Each row of a before or after table is a point. One or more steps were done to the points. Then noise was added and the rows were shuffled. The steps act on how far a point lies along the listed directions, d1 being the first. Name the steps. A step turns or swaps two directions, mirrors them in a line or flattens them onto one, adds a multiple of one to another, or multiplies one. Angles are multiples of 10 degrees, from the lower direction toward the higher: turns from -170 to 170, lines from 10 to 170 but not 90. Use the fewest steps. Two steps may share a direction if one is a turn and the other turns, adds or multiplies; they go together, in the order done. Otherwise the lowest direction goes first.

Directions:
(1): [-0.54 -0.25]
(2): [ 0.25 -0.54]
Before (9 x 2):
[[ 0.47  0.08]
 [-0.19  0.04]
 [-1.30  0.19]
 [ 0.24  0.34]
 [-0.04 -0.09]
 [ 0.28 -0.25]
 [ 0.06  0.00]
 [ 0.29 -0.13]
 [ 0.64  0.27]]
After, 9 rows:
[[-0.66  0.20]
 [-0.40  0.24]
 [ 0.13 -0.15]
 [-0.05  0.37]
 [ 0.87 -0.98]
 [-0.04  0.04]
 [-0.14  0.29]
 [ 0.10  0.04]
 [-0.41 -0.09]]
Steps: turn d1 and d2 by 140 degrees

Directions:
(1): [-0.13 -0.49  0.65 -0.20]
(2): [-0.29  0.15 -0.18 -0.76]
(3): [-0.21  0.65  0.48  0.10]
Before (13 x 4):
[[-0.39 -0.22  0.03 -0.25]
 [-0.04 -0.72  0.24 -0.02]
 [-0.09  0.34  0.35  0.13]
 [-0.10  0.28 -0.15 -0.39]
 [ 0.05  0.25  0.55  0.38]
 [ 0.01  0.45  0.26  0.53]
 [ 0.09 -0.61 -0.39  0.00]
 [-0.21  0.88 -0.26 -0.22]
 [ 0.16 -0.49 -0.32  0.07]
 [ 0.07 -0.01  0.10 -0.03]
 [-0.14 -0.96  0.00  0.04]
 [-0.16  0.19  0.51  0.23]
 [-0.27  0.80 -0.46 -0.54]]
After (13 x 4):
[[-0.18  0.18  0.11 -0.47]
 [ 0.26 -0.74 -0.59  0.04]
 [ 0.20 -0.93 -0.65 -0.05]
 [ 0.05  0.01  0.14  0.03]
 [-0.49  0.73 -0.01 -0.83]
 [ 0.15 -0.86  0.03  0.25]
 [-0.17  0.59  0.47  0.19]
 [-0.17  0.49  0.57  0.38]
 [-0.33 -0.35  0.14 -0.15]
 [-0.01  0.63  0.57  0.50]
 [-0.09  0.83  0.26  0.49]
 [ 0.07 -1.24 -0.30  0.28]
 [-0.44  1.02  0.12 -0.48]]
Steps: turn d1 and d2 by -30 degrees; multiply d3 by 1.6

Directions:
(1): [-0.49 -0.15  0.40 -0.39 -0.69  0.09]
(2): [-0.54  0.40 -0.55  0.26 -0.22 -0.45]
(3): [ 0.14 -0.69 -0.14  0.63 -0.39 -0.05]
(4): [-0.32 -0.64 -0.37 -0.47  0.40 -0.21]
(5): [ 0.36 -0.02  0.33 -0.16 -0.10 -0.89]
(6): [-0.53 -0.07  0.59  0.45  0.47 -0.12]
Before (12 x 6):
[[ 0.02  0.34  0.19  0.11  0.32  0.41]
 [-0.03 -0.46  0.80 -0.11  0.13 -0.15]
 [ 0.78 -0.02 -0.28  0.33 -0.49 -0.20]
 [-0.01 -0.48 -0.31 -0.11 -0.23  0.49]
 [-0.10 -0.02  0.05  0.47  0.42 -0.81]
 [ 0.08 -1.06  0.48  0.17  0.59 -0.56]
 [ 0.15  0.21 -0.02 -0.31 -0.39  0.75]
 [-0.13 -0.30  0.56  0.29  0.30 -0.32]
 [ 0.16  0.16  0.08  0.07 -0.09  0.59]
 [ 0.28 -0.03 -0.44 -0.26  0.12  0.72]
 [-0.08 -0.30 -0.42  0.45 -0.35  0.37]
 [ 0.37 -0.77  0.29  1.27  0.43 -0.64]]
After, 12 rows:
[[ 0.96 -0.62 -1.05  0.64 -0.30  0.41]
 [-0.02  0.12  0.85  0.06  0.07 -0.20]
 [ 0.38 -0.95 -0.64 -0.43 -0.13  0.54]
 [ 0.44 -0.15 -0.47 -0.31 -0.31  0.37]
 [ 0.31  0.13  0.46  0.10  0.04 -0.16]
 [ 0.29 -0.37  0.00 -0.51 -0.37  0.59]
 [ 0.52  0.39  0.14 -0.09  0.16 -0.18]
 [ 0.09 -0.14  0.63  0.02  0.49 -0.41]
 [-0.05 -0.05  0.04  1.01  0.19  0.35]
 [ 0.00 -0.34  0.15  0.53 -0.18 -0.55]
 [-0.15 -0.59  0.43  0.04 -0.02 -0.37]
 [ 0.18  0.08 -0.97  0.10 -0.08  0.26]]
Steps: add 0.3 times d4 to d1; turn d5 and d6 by -170 degrees

Directions:
(1): [ 0.52 -0.78 -0.35 -0.16  0.41 -0.63 -0.02  0.11  0.04]
(2): [ 0.44  0.84 -0.47 -0.57  0.17 -0.12 -0.28  0.19  0.02]
(3): [-0.78  0.02 -0.56  0.01  0.51 -0.14 -0.25 -0.54 -0.22]
(4): [ 0.18 -0.16 -0.91  0.36 -0.24  0.62  0.31  0.18 -0.08]
Before:
[[ 0.76 -0.30 -0.69 -0.21 -0.08 -0.06  0.26  0.45 -0.08]
 [ 0.38 -0.01 -0.11 -0.15  0.10  0.05  0.14  0.21  0.05]
 [-0.04  0.52  0.42  0.03 -0.05 -0.61 -0.02 -0.02 -0.02]
 [ 0.21  0.05  0.11 -0.25 -0.22  0.02  0.30  0.56 -0.06]
 [ 0.21 -0.06 -0.48 -0.31  0.09 -0.53 -0.30 -0.08  0.23]
 [-0.66  0.77 -1.15  0.12  0.58  0.02 -0.13 -0.33 -0.30]
 [-0.43  0.98 -0.93 -0.56  0.60 -0.09 -0.49 -0.31 -0.15]
 [-0.86 -0.35 -0.68 -0.02  0.56  0.23 -0.13 -0.45 -0.26]
 [ 0.22 -0.52  0.06  0.11  0.07 -0.19  0.05  0.00 -0.01]
 [-0.72  0.72  0.74  0.17  0.17  0.35 -0.06 -0.47  0.14]]
After, 10 rows:
[[-1.19 -0.04 -0.73  0.72  0.46  0.13  0.11 -0.57 -0.36]
 [ 0.34  0.25 -0.38 -0.32  0.22 -0.01 -0.01  0.20  0.00]
 [-1.06 -1.26  0.07  0.62  0.20  0.46  0.25 -0.45 -0.19]
 [ 0.30  0.48 -0.21 -0.52 -0.04 -0.08  0.12  0.55 -0.06]
 [ 0.75  0.09 -1.05 -0.42  0.15 -0.15  0.07  0.39 -0.15]
 [ 0.05 -0.14 -0.53 -0.24  0.18 -0.55 -0.33 -0.24  0.19]
 [-0.74  0.45  0.97  0.35  0.03  0.40  0.08 -0.44  0.15]
 [ 0.36 -0.49  0.09  0.07  0.03 -0.17  0.09  0.10 -0.03]
 [-1.07  0.39 -0.82 -0.14  0.68 -0.04 -0.38 -0.69 -0.26]
 [-0.07  0.65  0.31 -0.05  0.05 -0.65 -0.10 -0.09 -0.05]]
Steps: turn d2 and d3 by 40 degrees; multiply d2 by 1.6
